Each row is a point. The points of each table are mixes of a few directions, plus a little noise. Count the directions of each table, and those that both share. Where both have some left over, give the other angles between the two spaces (their principal angles), to ten degrees, smallest first.

First, 6 rows:
[[ 26  21 -82]
 [ -2  -1  12]
 [-19 -19   8]
 [ 47  47  31]
 [ 31  33  51]
 [-84 -81 -20]]
Second, 4 rows:
[[ 44  43  22]
 [-52 -54 -73]
 [-17 -18 -17]
 [ 25  27  68]]
Directions: first 2, second 2, shared 2

First, 8 rows:
[[ 39   3   7  26  26 -46]
 [ 42   3  19  25  18   1]
 [-16  23  13 -37 -38 100]
 [ 21  23  28 -12 -22  97]
 [-92 -52 -54  -6   3 -91]
 [ 39  56  10 -36 -17  16]
 [-79 -61 -46  16  16 -93]
 [ 46   7  24  24  14  17]]
Second (6 x 6):
[[ 13  30   8 -25 -18  35]
 [-58 -64 -28  32  21 -60]
 [-17  16   2 -31 -28  58]
 [-50 -60 -29  34  26 -80]
 [ 26  52 -11 -40  -8 -48]
 [ 86  26  57  29   7  94]]
Directions: first 3, second 3, shared 3

First, 10 rows:
[[  78   28   16   35 -117   -4   25  -37 -119  -29   22]
 [  44   17   13   29  -83   -2   22  -29  -81  -27    1]
 [ -37   35  -26  -18   44   10   47  -45   73   61    7]
 [ -53  -55   28  -34   22   20  -55   20   66   51   19]
 [  26   10   30   43 -112   -5   40  -53  -95  -45  -26]
 [  14   11  -23  -26  101  -26   -9   39   58   19   39]
 [  -9  -36   17   17  -17   -4  -31   34  -35  -61  -44]
 [ -50    2    0   -2   34   -3   30  -25   50   11  -30]
 [ -24   14  -66  -26   49   51  -31   36   50   31  -16]
 [  11  -27   11  -18   81  -37  -39   60   33  -12   29]]
Second, 11 rows:
[[  21  -20  -12   -2  -13  -18  -11   -3   10   16  -17]
 [ -87   80   59    9   60   80   38   10  -48  -59   69]
 [ -81   72   55    9   54   74   33   10  -42  -55   63]
 [  44  -42  -32   -5  -33  -42  -20   -6   25   32  -36]
 [-108   96   74   11   73   95   47   14  -56  -74   81]
 [  41  -37  -30   -4  -30  -37  -17   -5   22   28  -34]
 [  -2    1    2    0    2    4   -1   -1   -2   -3    3]
 [  32  -30  -21   -3  -22  -30  -13   -4   16   25  -27]
 [ 105 -100  -73   -9  -73  -97  -45  -14   57   76  -84]
 [   3    0   -1   -1    0   -3   -2    0    2    3   -3]
 [  25  -22  -16   -3  -17  -20  -11   -3   15   17  -19]]
Directions: first 5, second 1, shared 0; angles 80

First:
[[ -7   0   9 -44   6   4   4  34  15  58  18  -8   1 -36  10  40  -2 -37]
 [ -6  17  48 -41 -54   7  20   3  45  48  30 -19   3 -17  10   9  11 -46]
 [-12  24 -24  -8   6  16 -16 -17   3 -40  10  27   6   9  -6 -28   0  10]
 [ 18 -41 -27  62   1   5  -2 -10 -47 -29 -52  12   1   8 -11 -11 -17  53]
 [ 10 -18  35  33 -28 -17  26 -16   2  -4 -10 -19  -4  26  -6 -12   5   9]
 [ 38  13 -57  34  50 -20 -62 -15 -46 -34 -34 -24 -14  -3  20   8  15  36]
 [-15  69  31 -64  58 -49 -15   5  50   5  72 -41 -14  23  19  17  42 -60]
 [ 17   2  10  27 -81  25   2 -38   5 -13 -20  -1   5  -1   1 -36   4  18]
 [ -7   2  51   8 -53  -5  35 -23  31  -7  14  -7   2  30 -10 -29   8 -10]
 [-41 -67   7   9  45   5  58  48 -18  13  -7  51  11  11 -36  19 -47  11]
 [  4   2 -81 -17  48  30 -50  25 -39   4 -22  29   4 -52   9  26 -18  16]]
Second, 11 rows:
[[ -10  -42   -3  -21  -10   14  -49   18   13  -36  -42  -42   34   43
     2   -4  -42  -67]
 [  13   61    4   32   12  -18   68  -33   -6   49   58   64  -64  -55
     1   22   49  100]
 [  -2    1   -1    1   -3    3   -4   -8   16   -3   -3    6  -19    8
     6   21  -13    6]
 [   9   70    3   37    8  -15   69  -49   18   51   61   81 -101  -49
    11   56   35  121]
 [  -6  -16   -2   -7   -7    8  -24    1   19  -16  -20  -11   -3   24
     6   15  -27  -22]
 [  -4  -22   -1  -11   -4    7  -25   11    5  -19  -22  -23   20   21
     0   -5  -20  -36]
 [  -1  -18    0  -10    0    2  -15   16  -11  -12  -14  -23   34    9
    -5  -23   -3  -33]
 [  -2  -43   -1  -25    0    5  -35   41  -34  -27  -32  -58   89   17
   -15  -64   -1  -80]
 [   5   13    2    6    6   -6   20   -1  -15   13   16   10    1  -20
    -4  -12   22   18]
 [   0    8    0    5    0   -1    6   -8    7    5    6   10  -16   -3
     3   12    0   14]
 [  -1  -12    0   -7    0    1   -9   11  -10   -7   -9  -16   26    4
    -5  -18    0  -22]]
Directions: first 5, second 2, shared 0; angles 90, 90
